Each wall is flat, endless, passes through zero and stands at right angles to its row. A trip goes straight from one point to another. Which walls does it cross, in order?
(in the rows, 128 means zero)

Walls:
(1): [ 98 149 103]
(2): [168 141 119]
(3): [155 133 139]
(4): [157 150 135]
(5): [ 81 137 121]
(6): [ 67 115 102]
Trips:
[ 83 121 170] to [119 141 175] => 1, 6, 3, 4
[116 152 184] to [169  73  99] => 5, 2, 4

Walls:
(1): [153 160  70 158 177 185]
(2): [122 153 154 116 108 141]
(3): [115 112 162 158 172 129]
(4): [107 181 167 140 137 115]
(5): [ 66 156 140 101 108 148]
(6): [173 160 167  95  89 121]
Trips:
[118 192 123 151 143 111] to [137 141 111  78 128 147] => 3, 4
[ 67 124  91 113 132 106] to [ 98 123 174 157 113 174] => 4, 3, 2
[167 140 168 136 163 128] to [164  90 192  52 167 128] => 1, 4
[ 97 109 140 113  79 161] to [ 81 117 105  79 158 138] => 6, 2, 1

Walls:
(1): [189  73 122 172  64 123 120 113 113]
(2): [169 122 136 116 111 118 131 109 202]
(3): [124  96 111  70 129 127 111 115 117]
(4): [171 153 133 111 166 111 180 168 155]
(5): [116 158 147 179  77 145 102  85 159]
(6): [139 185 102 114 105  91 120 140  83]
(7): [101 146 231 104 142 204  87 140  87]
(8): [134 144 158 146 128 147 102  80 109]
Trips:
[144 114 121 147 182 142 151 135 160] to [133  98 117 119  67 102 164 103 176] => 1, 5, 3, 4
[136  69 150  63  93 106 188 136  42] to [115 199 165 109 175 136 148 122 121] => 1, 8, 3
[174 175 151  90 119 187 111 128 117] to [166 188 179 120 107 148 142 157 120] => 3
[ 52 150 151  42 126  80 171 133 154] to [150 155 199 111 138 106  87 154 132] => 8, 3, 5
[148  80 141 147 113 117 139 181  77] to [135  45 168 140 144 130 166 102 160] => 6, 3, 2, 7
[150 118  87 183 144 181 147 170 112] to [130  71 166 148 166 182 155 113 223] => 2, 5, 7, 1
[112 152 128 113  88 103 143  77 137] to [148 181 196 120 147 157  92 188 195] => 1, 3, 7, 4, 6
[191 149 146  88 128  97 136 139 127] to [120 129  95 179 137 169 149 145  75] => 3, 2, 8, 7, 4

Walls:
(1): [121 133 114  99 172 120 159 125 121 125  99 101]
(2): [138 109 141 107  94 141  78 120 101 142 135 135]
(3): [132 155  90 146 157 187 173  52  40 152  81  61]
(4): [173  58 130  87 168 152 135 131 115 106 121 123]
(5): [ 81 167  80  78 164 148 145  80  80 182 173 135]
(6): [116 116 156 129  64  96 121 146 121  91  99 139]
Trips:
[120 130 107 114 191  97 171 138 149 177 116 128] to [150 202 149  61 152 130 194 138 112 164 110 118] => 4
[152 158  98 126 177 129 115 174 121  93 184  26] to [168 158 103 127 136 169 100  42 119  95 166 147] => 2, 1
[155 176  97  85 180 111 117 140 117 160  57  81] to [119 171 150 108 134 130  80 157 139 189 108 141] => 4, 2, 3, 1
[107 137 128 186 146 125 116  75 200 132 104 143] to [113 137  99 141 184 113 182 210 141 142 172 162] => 1, 5
[155 146  97 163 153 116 104  69 124 134 134  97] to [170 129 205 120 125  88 154 121 158 154  77 109] => 5, 4, 6, 3

Walls:
(1): [156 145 148 100 105 207 127 117 154 132 132 158 186 147 170 177 148 147
 176 109]
(2): [108 123 184  96 133  97 127 138 107  83 159 171  98 117 215 137  90 146
  50 179]
(3): [151  97 121 105 146  88  50 127  99 140 126 127 117 157 113 125 129 168
 154 148]
(4): [185 157 121 108 156 144 141  85 141 129 119 146 109 122 100 109 128 111
 126 120]
(5): [137  90 131 188 134 145 185 140 157 154 146 137  55 150 123 152 156 140
 106 174]
(6): [109 124  76 107 140 196 154 177 136 133 173 198 176 130 123 169 184 136
 112 164]
(7): [136  97 119 123 138 147 120 163  79 106 206  92 148 156 103  64 122 169
  96 157]
(8): [ 71  88 125 138  91 168 139 156 159 134  95 141 114  77 158 135  76 156
 124  97]
(9): [127 143 185 169  89  88 161 148 212 120 129  93 141  83 143  99 107 100
 111 112]
(10): [168 141  60 172 171 133 159 121 131 156 113 215 104  99 111 142 174  75
 153 144]
(11): [109 191  67 125 101 158 174 149 160 164 101  86 102  88  33 109  71 111
 146  54]
Trips:
[139 153  80  75 132  89 119 100 165 127  84 129  99 163 177 165 133  46
 110 154] to [136  65  96 151 133 109 195  95 117  81 144 138 139 138 114 117  90 125
 120 112] => 5, 9, 7, 8, 11
[135  96 108 134  86 125  78 136 163 105  48 115 188 138 123 104 198 124
 136 100] to [111 147 121 171 115  45 132  99 189 132 140 121 164  34 111  66 140 163
 112  82] => 11, 1, 3, 4

Walls:
(1): [110 117  90 145 137 164  32 112 181  78 142 140 198 123 111 190  86  86
 139 130 100  93 139 187 157 145 132 209 124 124 172  82]
(2): [174 171  91 117 147 123 102 128 106 175  74 100 132 160 167 113 136  78
 117 100  85 160  99 125 123 132  72 156 159 135 175 145]
(3): [ 99  30 117  91  88 116 131 148 125  76 126 129 176 105 131 150 147 132
 156 120 149 116 167 139 151 109  58 188 182 126 147 181]
(4): [123 130 150 101 133 175 134 126 112  89 129 114 130 112 144  98 101 227
 161  74 135  92  87 122 123 114 121 120 189 103 178 123]
(5): [148 133 131 143 118 126 103 134 125 127 170  84 104 190 167  57 193  47
 131 120 128 103 151 136 126 147  82 206 158 171 121 193]
(6): [ 72 149  80 193 100 150 158  70  49  87 113 130 178 150  96 146 100 109
  62 156  55 136 172 119 100 153 161 114 154 197  81 112]
(7): [187 119 126 129 162 125  49 115 143 153 123  92  86  66 110 161 176 120
 110  84 103 127 139 191 113 121  64 135 140 159 133  87]
(8): [ 77 131 166 119  78  70 161 180 188 170  54 154 116  91  98 131 123  77
 204 170  63  86 186 150 169  79 147 128 150 123 133 131]
(9): [121 142 126 111  96 142 147 123 179 171 149 154 120 171  90 150 182 153
  63  74  79 171 122 104  83 161 147 193 158 161  97  85]
Trips:
[154 146  70  94 128 159 119 128 119 128 169  62 149 136  97 142 157 138
 148 147 122 195 130  53 164 111 140 109 130 112 124 127] to [141 109 163 122 136 122  73  67 148 157 154 188 138 120 102  69 100  94
  98 148 125 191 130 114 107 107 142  91 121 117  79 119] => 2, 7
[161 129 110 136 112 152 119 115 125 164  56 162  87 143 122 143 191  52
 118  93 197  95 149  29 124  95 163 137  90 138 127 136] to [ 81 101 206 142 170 142 113 144  82 124 127 119 107 146 171  99 138 120
  92 142 135  81 127 185 107 181 134 124 121 126 111 159] => 8, 9, 2, 6, 4
[ 61  34 146 168  92  99 128 151  84 119 171 101  60 118 104 204 134 128
 153 186 111 126  97 112 148 120  90 113 114 146 121 108] to [158 163  96 100 132 118 104 234 180 189   7 103 117  97 125 109 125 189
 100 184 158 128 105  72 125 177  83 162 153 143 148 110] => 6, 2, 9, 4, 3
